Each row of a before or after table is a point. The points were changed in one or more steps. Then noise was added and the rows were shuffled. The steps act on how far a point lies along the listed directions, d1 being the first. What was done? A step turns or swaps two directions, mirrors them in a line or flattens them onto one, adds a multiple of one to another, or multiplies one. Angles are multiples of 10 degrees, from the lower direction toward the higher: turns from -170 to 170, lines from 10 to 170 but not 90. Use the fewest steps. Two steps may share a direction if one is a turn and the other turns, adds or multiplies; they go together, in the order done. Otherwise the lowest direction goes first.
In the rows, zero is written as 128.

Directions:
(1): [119  78]
(2): [178 119]
Before:
[[ 90 142]
 [116 205]
 [141  89]
 [174 109]
 [ 90  97]
 [129 165]
 [ 97 113]
 [170 147]
 [134 206]
 [144  85]
 [140  76]
 [122 106]]
After:
[[109  94]
 [148  98]
 [149 171]
 [110 170]
 [183  66]
 [167  64]
 [116 168]
 [175 140]
 [ 95 122]
 [ 77 127]
 [106 177]
 [107 140]]
Steps: mirror d1 and d2 in the line at 120 degrees

Directions:
(1): [119 200  85 141 135 113]
(2): [114 143 151  90 198 146]
Before, 14 rows:
[[125 160 115 123 109 120]
 [129 116 158 101 153 148]
 [134 107 142  98 180 136]
 [104 135 139 116 160 144]
 [149  78 140 149  50 113]
 [158  85  80 191   7  95]
 [150 123 123 139  99 115]
 [104 150 126 142 139 139]
 [145 113 129 165  74 101]
 [120 167 108 168  92 130]
 [125 126 118 160 102 132]
 [132 134 118 125 121 131]
 [145 107 153 119 121 133]
 [ 98 158 117 103 189 133]]
After, 14 rows:
[[141  86 154 127  91 123]
 [109 146 119 151 121 134]
 [156  86  83 186  15  97]
 [105 135 140 116 159 143]
 [124 121 167  87 178 155]
 [130 110 149  87 201 142]
 [143 115 130 161  82 103]
 [149 123 124 137 102 116]
 [129 154 107 138  83 113]
 [127 160  95 188  55 121]
 [126 125 116 162  98 132]
 [103 152 109 118 162 125]
 [133 132 115 129 114 128]
 [139 114 162 105 148 139]]
Steps: add -1 times d1 to d2

Directions:
(1): [195 144 112 131 133 118 110  73  74]
(2): [140 176 152 126 164 185 129  92 178]
(3): [ 86 121 142 180 190  88 112  98 121]
(4): [119 150 104 195  93 144 192 115 120]
Before (8 x 9):
[[145 144 128 204 167 168 137  88 131]
 [156 147 148  74 107 185 129 134 208]
 [ 93 126 145 145 194 103  73 105 145]
 [140 126 155 113 151 132 104 110 135]
 [104 136 153  85 150 139 133 156 168]
 [137  83 118 113 163  61  68 121  69]
 [ 98  92 113 142  69  91 153 168 127]
 [151 115 113 161 139  73 129 123 111]]
After (8 x 9):
[[ 88 101 125 164 134  83 147 171 160]
 [110 125 138  73 112 160 107 173 183]
 [207 163 127  48 113 157 121 115 116]
 [221 162 137 105 147 153 101  51 132]
 [ 39  60 143 114 162  67  91 188 144]
 [184 110  91 121  43  99 146 130  77]
 [ 87 130 141 193 151 183 157 145 181]
 [115 121 161 114 152 132 108 127 155]]
Steps: multiply d1 by 2; turn d1 and d3 by 120 degrees

Directions:
(1): [159 182  93 133 124 185 133  97 197 162 123 127]
(2): [172 106 110 117  50 156  95  93  99  85 153 128]
(3): [101  94  37 115 122 139 124 187 143 117 119 100]
(4): [ 78 153 146 107 130 162 130  93 114  85  74  64]
(5): [149  97 100 211 164 120 100  92 121 112  79 134]
Before:
[[134 117 135  70  80 132 119 148 128 115 161 137]
 [105 150 170  86 191 102 147 154 119 156 119 127]
 [143 167 178  90 146 105 150 167 158 199 150 172]
 [ 85 194 175 136 173 143 123  92 131 133  80  96]
 [103 226 198 120 191 166 159  69 147 167  71  90]
 [129 110  89 114 120 122 111 186 153 147 154 136]
 [101 191 186 109 181 130 172 130 162 140  91 132]
 [158 117 107 161 121 118  96  64  84  83 106 127]
 [126  73 137 119 118  72 104 166  85  82 170 167]
 [128  69 141 149 119 104 113 101 112 101 129 160]]
After, 10 rows:
[[123 128 103 142 128 171 126  73 180 118  93 121]
 [160 166 144 165 170 104 119 134 160 199 155 186]
 [143 190 160  92 175 141 146 116 157 176 124 134]
 [ 73 138 227  68 149  81 149 164  79 127 113 122]
 [163 136 187 152 195  60 153 161 120 218 168 202]
 [140 159 190 124 175  88 166 152 149 162 136 184]
 [119 198  88 104 118 216 117  75 196  96  95  89]
 [168 135  57 168 137 134 106  90 137 123 110 134]
 [ 98 109 141  97 107 123 103 149  98  90 127  99]
 [119 133 122  66  88 154 125 143 145 115 144 115]]
Steps: turn d1 and d4 by -150 degrees; multiply d1 by 2; flatten d2 and d3 onto the line at 40 degrees

Directions:
(1): [ 78  77 138 167 134 127 146 130 114 106 177 123  72  92 152 160 120 156
  44  92]
(2): [190 130  19 163 142 110 140 130 122  82 119 126 166 131 128 177 114 119
 108  97]
(3): [131 135 141 116 156 127 123 144  67 104 166 228 108 121 103 184 160 134
 183 128]
Before, 10 rows:
[[151 147  86 118 111 122 129 140 170 159 100  66 177 145 126  82 103 119
  137 129]
 [113 141 187  96 108 162  98 124 156 137 130 119 117 150 121 100 131 118
  130 153]
 [181 170  48 137 141 132 124 130 125 111  89 131 182 148 111 136 117  92
  140 139]
 [134 172 161 103 122 137 110 137 123 146 107 159 147 145 107 118 132 131
  180 175]
 [111 129 154 121 112 122 129 122 119 129 130 117 136 130 135 122 110 114
  123 132]
 [168 122  47 150 103 106 133 137 183 121  71  38 187 145 136  94  91 106
   89 107]
 [230 175  19 134 124 116 129 138 106  91  94 161 195 151  94 194 111 111
  194 106]
 [ 50 108 216 101 125 130 121 145 126 170 139 133  85  99 117  98 129 142
  113 117]
 [148 147 124 118 116 130 142 109 158 166  77  85 169 150 140  90 116 114
  125 138]
 [174 140  85 131 132 105 138 142 133 119 130 132 141 136  98 143 131 137
  148 121]]
After (10 x 20):
[[112 141 192  93 107 162  98 124 156 136 130 120 115 151 121  99 132 118
  130 153]
 [181 170  49 135 142 132 125 131 126 111  88 133 182 149 110 136 118  92
  141 139]
 [ 50 108 217 101 124 129 120 145 125 170 140 134  88 100 116  97 130 141
  112 119]
 [138 144 106 112 109 124 127 140 169 168 103  67 170 145 128  72 105 120
  140 134]
 [176 139  81 133 134 105 139 143 132 119 129 131 141 135  99 145 130 135
  146 118]
 [235 174   7 138 128 114 129 137 105  87  93 161 200 153  95 199 108 110
  193 104]
 [140 170 153 106 123 136 110 136 123 144 108 158 149 148 109 121 131 129
  182 174]
 [138 146 142 112 113 132 140 108 160 174  78  84 163 150 139  82 119 116
  130 143]
 [151 122  74 142  99 112 130 136 186 133  73  40 178 146 136  82  95 107
   93 118]
 [110 128 157 120 112 125 128 121 119 130 130 117 137 129 134 121 112 114
  125 133]]
Steps: add 0.3 times d3 to d2

Directions:
(1): [115 135  76 180 172 143 173 114 190 123 106 159  71 154  77 144 144 144
 151 136 169 111 118 166 196 165 168 181 164 137 173 142]
(2): [141  93 132 106 107 166 181 146  56 167 114 153 170 213 143 178 128 144
 169 135 165 134 128 135 156  93 159  74 131 104 149 192]
(3): [173 171 161  87  76 168 171 123 184  57 124 156 118 119 106 143 120 190
 126 108 161 157  71  85 156 114  87 135  81 119  93 142]
(4): [111 140 117 150  92 137  80  51 146 165 108 161 159 108 134 160 162 141
  69  52 174 137 138  91 111  73 155 133 128 114 204 111]
(5): [106 160  52 144  78  89 109 142 119  98 105  65 105  93 120 179  34 175
 146 144 145 164 150 131 121 108 176  87 137 146 123 135]
Before:
[[131 135 129 136 148 132 147 130 174  99 122 145  96 132 103 112 132 144
  140 140 131 118 119 139 160 153 123 165 131 138 135 125]
 [125 130 167 115 119 127 107 119 119 126 145 130 149  95 142 114 152 112
  104 111 112 136 132 108 100 114  97 127 109 121 120  94]
 [133 121 107 120 118 133 158 150 107 116 122 128 120 151 122 148 104 137
  156 151 141 140 133 133 151 125 137 101 132 130 115 153]
 [146 102 161  85 119 148 141 161  73 140 141 126 153 157 162 127 129 125
  142 134 112 131 119 124 108 110  98  85 106 117 103 144]
 [149  97 150 115 145 128 142 149 111 137 140 135 138 141 136 120 141 111
  138 146 114 112 130 135 130 139 115 132 133 130 115 125]
 [146 128 135  99 102 127 133 156  73 141 151  99 155 142 138 143 112 126
  141 137 125 140 140 128 111 102 134  77 108 118 103 151]
 [126 117 134 113 115 136 101  98 130 143 125 139 145 117 155 136 143 127
   92  89 136 126 144 110 110 110 126 130 120 124 154 110]
 [129 127 148 119 122 122  94 109 111 140 142 133 154 103 151 124 128 108
   97 109 126 139 128 110 108 105 123 124 114 131 140 103]
 [129 120 130 136 144 120 138 125 126 134 126 129 127 120 129 103 134 107
  122 139 110 119 130 133 124 143 113 140 124 143 118 119]]
After, 9 rows:
[[163  98 164  95 121 145 155 156  97 130 138 140 154 155 141 132 135 126
  144 142 121 122 119 121 131 120 107 113 120 119 104 141]
 [139 133 184  88  97 105  54 115  97 128 158 109 180  66 177 102 120  95
   68 102  92 150 127  82  59  89  86 105  85 131 104  77]
 [120 143  76 175 170 144 187 122 208  93 102 163  56 159  65 140 130 169
  166 149 171 112 114 170 216 172 164 189 159 145 170 145]
 [137 137 203  77  77 115  70 126  91 112 160 101 184  59 173 104 131 112
   82 105  83 152 134  73  48  90  61  92  77 118  75  77]
 [127 132 155 100 105 117  68  96 142 123 135 119 144  75 164 110 139 121
   67  81 111 133 146  91  79 109  98 135 102 132 128  82]
 [139 121 138 127 136 131 151 129 127 128 127 137 132 131 127 110 135 115
  124 136 117 124 121 128 129 136 110 136 118 139 113 128]
 [128 106  93 131 132 135 169 152  91 138 116 134 123 176 124 158 112 131
  167 155 149 133 142 149 162 126 157  98 145 130 134 165]
 [163  95 204  29  66 144 115 179   7 142 154  99 211 147 210 130 105 125
  131 128  87 154 126  87  57  66  67  23  71 104  64 146]
 [155 110 180  59  73 117 100 170   7 161 170  80 210 135 183 133 109 104
  127 130  93 149 155 103  56  71 107  29  84 107  74 146]]
Steps: multiply d1 by 3; add -1 times d4 to d2; turn d3 and d5 by 50 degrees
